Each row of a before or after table is a point. One or more steps were done to the points. Then noise was added and the rows were shuffled. The steps act on columns, c1 being the first. What was done? A step turns or swaps two columns, mirrors them in a line or flattens them onto one, adds a multiple of one to another, or multiplies or shifts one. Angles are multiples of 10 degrees, from the lower column toward the higher: turns from -170 to 170, lines from 10 to 170 but not 90. Use the fewest steps. Two steps may share a column if one is a turn and the other turns, adds or multiplies; they go together, in the order done. Otherwise the lowest column goes first.
In the rows, zero is written as 128.

Before:
[[191 101 126]
 [111 108 144]
 [136 149 129]
 [139 114 167]
 [114 132 142]
 [102 107 150]
 [153  79  99]
 [132  88 128]
 [142 108 128]
 [156 118 100]
 [129 104 117]
 [181 140 135]
 [ 96 123 141]
 [102 169 157]]
After:
[[147 148 175]
 [178 113  35]
 [124 161 168]
 [124 135 169]
 [147 156 196]
 [112 113 130]
 [ 84 146 216]
 [165 134 125]
 [150 131  96]
 [125  69 148]
 [151 115 125]
 [142 119 241]
 [167  74 124]
 [141 104  43]]
Steps: mirror c1 and c2 in the line at 140 degrees; multiply c3 by 3

Before, 12 rows:
[[120 120 117 163 190 127 130 154]
 [118 118 108 164 175 116 154 140]
 [125 152 163 137  96 145  69 166]
 [155 128 174 101 128 132 102 127]
 [163 180 124 106 113 145 104 140]
 [139  89 107 179 152 145 157 174]
 [114 164 174  77  82 154 115 115]
 [132 141 138 112  88 152 105  79]
 [111 131 120  62 118 174  96 104]
 [137 114 126 106 144 162 151 133]
 [115 171 166  89 109 189 122 104]
 [111 107 109 149 144  98 158 179]]
After, 12 rows:
[[126  98 215 137 139 119  51 165]
 [111 111 108  64 146  86  86 103]
 [111 158  81 150  98 151 167 178]
 [162  75 118 107 195 128  98 141]
 [113  85 242  77 145 116 111 114]
 [136 130 125 108 143  92 159 135]
 [115  67 222  90 200  85 120 103]
 [154 126 242 101 131 124  95 128]
 [133 107 154 112 121 109  98  79]
 [118 143  79 164 156 136 162 139]
 [138 158  75 180 105  99 166 173]
 [121 136  99 163 178 126 131 153]]
Steps: turn c2 and c6 by 160 degrees; add -1.5 times c2 to c5; multiply c3 by 2.5; multiply c7 by 1.3

Before:
[[104 150 131  78 163 132 150 124 163 145 128 141]
 [116 119  78  79 115 105 157 119 134 136 107 126]
 [117 165 131 124 152 159 120 160 111 144 101 136]
 [105 138 160 115 141  93 135 239 106  98 126 113]
 [125 155 111 175 177 118 127 145 106 148 133 145]
 [192 143 154 120 136 165 117 128 186   7 135 118]
 [103 138 125 157 131 154 109 169 163 150  95 145]
 [172 116 106  80 124 115 125 124 127 143 126 153]
 [115 167 139 148 156  95 100 131 118  95 129 141]
 [118 118 116 110 180  94 111 139 116  98 114 126]]
After, 10 rows:
[[108  72 122 127 139 158 119 102 112 154 154 150]
 [146 135 173 109 124 105 157 140 132 130 157 115]
 [ 60 140 104 125 118 165 117  87 185  16 117 137]
 [108  67 116 136 146  97  99 115 117  98 127 151]
 [146 136 138 122 134  94 111 108 116 105 143 177]
 [109  88 145 149 154 116 128 117 106 152 126 173]
 [140 104  96 122 114  93 135  13 105 137 124 144]
 [ 99 167 150 108 153 117 123 136 127 140 136 119]
 [132  84 124 107 145 134 153 137 163 142 128 160]
 [142 101 124 139 145 153 110  97 163 164 161 128]]
Steps: multiply c2 by 1.6; turn c1 and c2 by 150 degrees; turn c3 and c11 by -170 degrees; multiply c4 by 0.4; mirror c5 and c12 in the line at 40 degrees; mirror c8 and c10 in the line at 80 degrees

Before, 8 rows:
[[119 174  67 159 101 136  82  99 178  87 121 142 164 176  68  92 157 117
  105 132]
 [154 131  77  74 147 134 135 137 139 173 115  74 109  93 151  87  93 130
  107 124]
 [100 145 124 128 166  69 102 136 122 143 125  80 182  86 111 101 138 139
  100 110]
 [141 139 100  65  92 167 104 118 143  96 101  88 127 146  87  85  53 105
  170 172]
 [176 149 152  94 183  67  51 166 136 123 126  82  99  84  96  37  98  86
   79 156]
 [160 175 115 140 150 156 114 144 120  97 158 109  76 136 130 126  50  99
  179 170]
 [116 165 140 161 163 151  86 120 139 132 112 173 124 140 101  90 124 175
  144  97]
 [128 126 110 162 118  96 132  82 135 152 194 100 183 133 126 135 106 181
  169 126]]
After:
[[178  50 150  95 181  67 113 166 139 130 121  82 157  72  97  40 122  86
   79 154]
 [114  65  62 158 105 134 145 104 179  82 121 140  96 180  73  84 135 121
   99 132]
 [150 135  78  78 149 137 137 134 138 170 114  74 148  79 152  88 134 141
  106 122]
 [158  91 115 139 151 154 157 144 120 104 160 107 177  83 127 131 196  81
  183 171]
 [141 103  99  65  97 163 120 119 145  99 108  90 121  87  87  87 198 125
  167 176]
 [131 139 100 164 120  98 127  87 135 155 193 105  73 123 130 138 150 130
  167 127]
 [115  77 146 153 167 148 140 115 140 136 111 176 127 143  94  90 135 189
  144  96]
 [ 99  97 127 140 172  70 134 139 118 142 127  77  77 100 110 100  98 139
  107 106]]
Steps: mirror c2 and c7 in the line at 60 degrees; add -0.7 times c11 to c18; multiply c13 by -1; mirror c14 and c17 in the line at 20 degrees

Before (10 x 48):
[[136 128 123  93  90 115 152 178 114 153 157 189  67  99 124 133 142 128
  136 119 138 147 100 149 104 113 112  68 154 145 133 131 101 130 115 132
  130 112 139 138 134 169 110 140 131  95  98  88]
 [137 149  97 104 109  65 180 162 129 162 146 182  58 105 127 155  88 164
  120 125 125 162 126 129 118  97 138  72 160 116 125 115  89  88  79 131
  146 120 162 135 142 139 132 156 138 121 112  76]
 [ 83 118 109 163 130 131 144 115 113  79  92 110  76 109 122  99 112 121
  107 124  64 138 163 125 102 123 108 119 117  72  87 149 155 175 128  50
  101 180 103 162 170 152 134 129  91 133 148 145]
 [118 132  87  99  75 101 157 184 119 168 118 206  85 111 139 115  87 144
  120  99 120 147 115 136 114 129 120 111 194 109 134 120 105  89 106 139
  136 111 142 141 161 159 139 150 135 108 163 100]
 [ 62 114 178 120 117 110  92  83 149 129 124  89 103 139 110 100 137 132
  161 133  74 145 138  94 121 150 100 129  61 126 123 139 124 155 129 166
  117 118 145 164 143 129 146 129 136 146 139 167]
 [ 81 159 154 115 164 100  93 153 131 147 144  83 122 147 103  91 141 153
  165 137 105 144 154 114 138 149 120 124  81 127 122 145 142 165 162 172
  144 109  99 155 165 135 128 140 129 178 144 144]
 [123 123  91 107 118 138 149 152 103 153 139 178  62 131 143 131 112 169
  115 144 118 130 120 124 111 113 145  85 190  94 143 143 130 111  67 129
  104 114 145 150 134 143 120 136 111 105 143  79]
 [ 79 126 161 138 124  97  75 153 175 110 143  82 117 158 127 125 142 133
  142 125  77 162 147 124 143 147 115 144  82 133 129 141 119 186 147 152
   64 108 134 142 154 114 161 144 129 153 113 142]
 [127 137 174 117 140 107 104 129 128 101 131  96 130 145 129  94 121 123
  149 124  76 110 141 106 132 149 108  97  95 143  95 155 130 136 132 163
   93 141 115 119 169 140 150 150 130 144 123 139]
 [125 115  84 121  89 119 163 169 103 126 153 196  83 114 158 133 115 155
  143 134 111 135 116 119 118  94 112  91 160 120 130 139  74 103 145 128
  134 138 176 129 119 128 118 143 122 125 135  62]]
After, 10 rows:
[[ 84 145 109 163 135 131 143 115 113  79  92 110  62 109 121  98 114 120
  108 124  36 138 163 125 101 122 108 118 116  71  88 148 153 175 127 206
  100 180 103 162 170 152 135 120  93 134 110  82]
 [125 115  83 121 146 119 164 169 103 126 153 196  91 114 157 132 115 155
  142 134 224 136 116 119 119  94 112  90 160 120 130 139  64 103 146 132
  133 138 176 129 119 128 118 111 122 125 127  80]
 [ 80 117 161 139 129  96  75 154 176 109 143  83  99 158 126 124 141 133
  141 125  53 161 147 124 142 148 114 145  82 133 129 142 119 187 146 107
   64 109 134 142 154 115 161 118 129 153 149  90]
 [137 147  97 104 134  65 181 163 128 162 146 182  70 105 128 155  89 163
  119 125 216 161 127 129 118  98 137  72 160 117 126 114  85  87  79 119
  146 119 161 135 142 138 133 106 137 120 153 100]
 [124 122  91 107 138 139 149 153 103 153 139 177  66 130 143 131 112 168
  114 145 203 129 119 124 110 113 144  85 190  94 143 143 127 110  68 129
  105 114 146 149 135 144 120 115 111 105 117  96]
 [ 80 142 154 115  99 100  92 153 131 146 144  84 111 147 105  90 141 155
  165 138  77 143 155 114 138 150 121 124  81 127 122 145 154 165 162  76
  144 110  99 155 164 135 128 112 129 178 118 116]
 [118 128  86  99 169 101 157 184 119 168 117 207  97 109 139 115  87 143
  120 100 170 146 115 136 114 129 120 109 194 109 133 120  88  88 106 116
  135 111 142 142 162 160 140  96 135 107 102 107]
 [ 61 102 178 120 137 109  92  83 148 130 124  88  95 139 110 100 137 131
  162 132   8 145 138  94 121 150 100 129  61 127 123 139 121 156 129  97
  118 117 145 164 144 130 147 124 136 147 119 100]
 [128 124 175 117 117 109 104 129 128 101 132  96 128 146 130  94 120 123
  150 124  57 110 141 105 132 151 107  97  95 143  95 155 134 136 132  92
   92 142 114 118 169 141 149 108 130 145 139  90]
 [136 127 124  93 154 116 152 178 114 154 158 189  67  99 125 133 141 128
  136 120 208 146  99 149 104 113 111  68 154 145 132 131  90 129 115 124
  131 113 139 138 134 170 110 126 131  94 161 116]]
Steps: mirror c2 and c36 in the line at 170 degrees; mirror c5 and c33 in the line at 80 degrees; add -0.3 times c34 to c13; turn c21 and c48 by 60 degrees; multiply c21 by 2; turn c44 and c47 by 160 degrees

Before:
[[202 152 136 122  62 111 145 133 119 136 175 155  94  69  99 169 127 163
  121 102 130 172 144  94 146 140 129 126 187  91 151  62 109 135 128 124
  117 106 143 104 151 135 165 108 138 150 139 106 123 188 147  88 159 112
   65 178  98  89 183 108  94 147 160 170]
 [197 123 171 109 110  97 110 126  68 132 112 147 148 102 111 154 103 166
  121 144 146  76  99 146 159 188 117 105  61  64 114  70 145 113 118 106
  171 106 100 170 127 136 153  92 129 169  71 162  93 134  94 117 181 113
  123 195 119 192 167 105  87  76 124 121]
 [117 125  98 169  96 154 103  96 181 154 136 159 150 149 139 118 137 117
   93 158 214 103 115 160  79 136  96 160 112 142  73 147 118  84 117 196
  179  95 127 131 117 145  95 103  93 171  57 137  88 185 108 103 109 148
  167  87  79 191  91 176  94  73  77 123]
 [132 175 179 178 159  88 192 104 149  90  79  53 101 142 115 138 146 133
  181  82 193  97 175  56 118  78 179 164  89 136 112 135 112 112 162 129
  120 179 165 127  94  77 165  54 137 113 153 136 133 124 148 114 121 150
   91 134 140  91 106 166 118 111  79 155]
 [121 211 126 186 108 118 134 128 152 111 121 110  77 159 115 168 158 100
  170 103 135 122 159  90  69 103 165 150  95 147 111 139 110  98 156  86
  126 179 153 150  77  88 173  76 127 121 150 139 147  96  91  94  74 123
  110 102 105 140  90 148 119  75  75 121]
 [135 117 109 166 195 177 130 105 151 136 143 129 137 185 152 144 141  94
  108 121 202  89 126 123  96 176 119 175 116 166  74 184 105 149 121 163
  172 137  75 164 133  97 135  91  83 194  73 158 130 160 122 101  73 179
  149  96 112 153 102 125  83  81 125 115]
 [171 146 123 136  71  61 128 129 117 152 170 144  67  99 151 151 132 196
  140 118 147 143 145 111 141 155 114 119 154  70 192 103 116 115 146  85
  128  80 169 100 169 136 150 147 160 113 103 114 134 169 124 151 132 125
   77 224 110 118 137 138 173 117 181 188]
 [186 135 129 124  88  78 146 103 115  81 151  86  90  76 127 155 116 189
  151 105 104 175 169  75 153 102 180 137 158  73 156  96 102 133 161 110
   77 118 200 123 117  59 181  88 153 107 122  94 181 167 127 129 135 114
   87 132 111 128 102  95 156 145 138 169]
 [228  93 120 101 112 117 121 131 106 187 111 129 151  93 152 135  95 151
  130 163 135 123 109 118 175 142  81 107 104 135 121 113 156  96 152 112
  170 122  82 172  87 131  87 120  88 189  99 182  76 141  61 137 160 165
  162 181 138 204 172 139  90  89 113 146]
 [150 189 132 198 131 152 143  82 172 108  95 101 133 172 125 150 144 132
  118 119 188  79 158 124  95 116 200 145  71 163 101 150  98 167 136 153
  162 174 114 135  67 114 101  92  72 137 118 177 159 153 106 101  96 195
  115 117  95 106  62 137 114  77  88  90]
 [161 147 144 126  81  79 139 186 130 172 181 150 108 110 140 152 133 175
  102  66 140 183 119 101 174 137 147 115 149  72 183  44  98 124 136 130
  113 120 152 104 139 133 171 101 146 142  71  98 167 173 156 125 166 170
  116 200 106 166 157 126 142 121 162 154]
 [166 161 154 108  61  85 119 131 130 140 158 136  89  78 119 117 119 165
  160  98 121 192 149  71 144 148 152  86 164 133 142  78 141 137 129 117
  149  73 163  95 129  59 148 111 196 127 108 107 135 139 159 144 149 130
   91 196 108 131 111 122 130 126 165 149]
 [109 142 129 166  98 156 151 119 157  90 121  97 126 151 180 138 154  60
  139 111 162  81 119 139  93 162 129 165 100 162  69 149 112  92 123 145
  150 126 137 133  64 116 107  77  67 149 114 190 120 174 106 122 101 150
  164 144 151 135  74 129 106  65  74 115]]
After, 13 rows:
[[170 145 120 136  71  60 128 129 117  70 174 143  68  97 150 149 132 196
  141 119 149 141 147 111 143 157 117 119 155  69 192 105 117 115 147  85
  127 148 169  99 129 136 149 146 160 111  77 114 135 170 124 147 132 127
  148 225 147 118 136 138 173 117 182 190]
 [165 160 155 109  62  84 118 133 130  93 159 136  87  76 118 119 118 163
  161  98 124 191 150  70 144 149 154  85 163 133 143  78 143 137 128 119
  152 155 163  94 128  59 149 111 198 127  77 109 136 137 158 144 150 131
  147 195 150 131 112 124 130 127 164 150]
 [151 190 132 199 131 149 144  81 171 132  94  99 133 172 126 149 141 132
  119 119 187  80 160 124  94 118 200 144  72 164 100 152  98 165 137 153
  162  87 114 135 126 112  99  90  70 136 148 176 157 152 106  99  95 194
  161 118 159 105  63 137 113  79  88  90]
 [132 176 179 176 160  89 193 106 148 123  79  53 102 143 113 136 146 133
  181  81 191  98 174  55 119  78 178 167  88 137 111 132 112 111 160 127
  121 107 166 127 127  78 163  53 138 112 180 134 134 122 148 112 118 149
  197 135 115  91 106 166 118 112  79 155]
 [119 210 126 185 108 122 134 129 150 124 118 110  75 160 116 168 160 101
  171 105 136 122 158  90  69 102 164 152  95 148 110 140 110  98 158  89
  126 102 153 151 127  88 172  76 127 122 178 140 146  96  90  94  74 124
  160 103 150 139  89 146 118  73  76 120]
 [161 146 143 127  82  79 139 186 131  92 183 149 108 108 139 153 133 176
  101  67 140 184 118 102 172 138 145 116 150  73 182  45  94 125 137 128
  114  97 153 106 127 134 172 102 146 145  79  99 166 173 159 126 165 169
   96 201 150 164 154 124 142 121 162 156]
 [227  94 121 102 111 117 121 131 107 116 111 129 151  90 153 134  95 151
  132 162 135 122 108 116 175 141  82 107 103 135 121 111 157  97 149 112
  170 115  82 174 128 130  87 124  87 191 105 181  75 141  64 137 160 166
   41 183 118 204 170 137  89  90 114 144]
 [118 126  99 170  96 155 102  96 180 142 138 159 151 148 137 117 137 117
   92 158 212 105 113 159  79 135  96 160 112 144  73 147 118  84 118 194
  181 108 128 131 129 143  93 104  93 171  52 136  88 185 109 101 109 148
   69  88 176 191  90 175  93  74  77 124]
 [109 144 130 166 100 155 152 119 157 181 123  97 126 152 182 140 153  60
  141 110 160  80 118 141  95 159 128 165 101 162  70 150 112  93 123 145
  150 122 139 130 126 115 106  78  69 147 115 191 120 173 105 122 103 151
  136 144 102 134  76 129 106  64  74 116]
 [196 123 171 109 110  97 107 123  67 119 111 148 147 102 109 154 101 167
  123 144 147  77 101 147 159 187 117 105  63  64 112  71 143 114 116 108
  171 112 102 170 130 136 153  92 131 169  69 165  95 134  93 117 183 114
  129 195 138 190 167 105  87  77 123 119]
 [202 154 135 123  63 111 144 132 123  76 174 152  93  69  98 170 129 163
  121 102 130 173 145  95 145 140 130 124 187  90 150  62 109 134 126 123
  118 152 143 105 126 135 165 107 137 151 124 104 122 188 145  87 157 112
  173 180 157  90 184 108  97 148 160 169]
 [188 135 129 124  87  78 146 104 114 127 151  88  90  76 127 156 117 188
  152 108 105 176 167  75 153 102 179 138 158  73 156  95 102 134 161 110
   79 133 198 126 130  57 180  85 155 109 116  93 180 167 126 129 136 111
  209 134 145 127 101  95 154 144 137 168]
 [136 117 108 166 194 176 131 106 153 138 144 132 138 186 151 145 139  95
  108 121 201  87 127 124  96 175 120 176 117 165  74 182 105 148 121 164
  173  84  74 165 128  99 136  92  82 194  90 158 130 161 122 101  73 180
  102  94 144 153 102 125  83  83 125 115]]
Steps: turn c10 and c55 by -130 degrees; multiply c55 by 1.3; mirror c38 and c47 in the line at 70 degrees; multiply c41 by 0; multiply c57 by -1
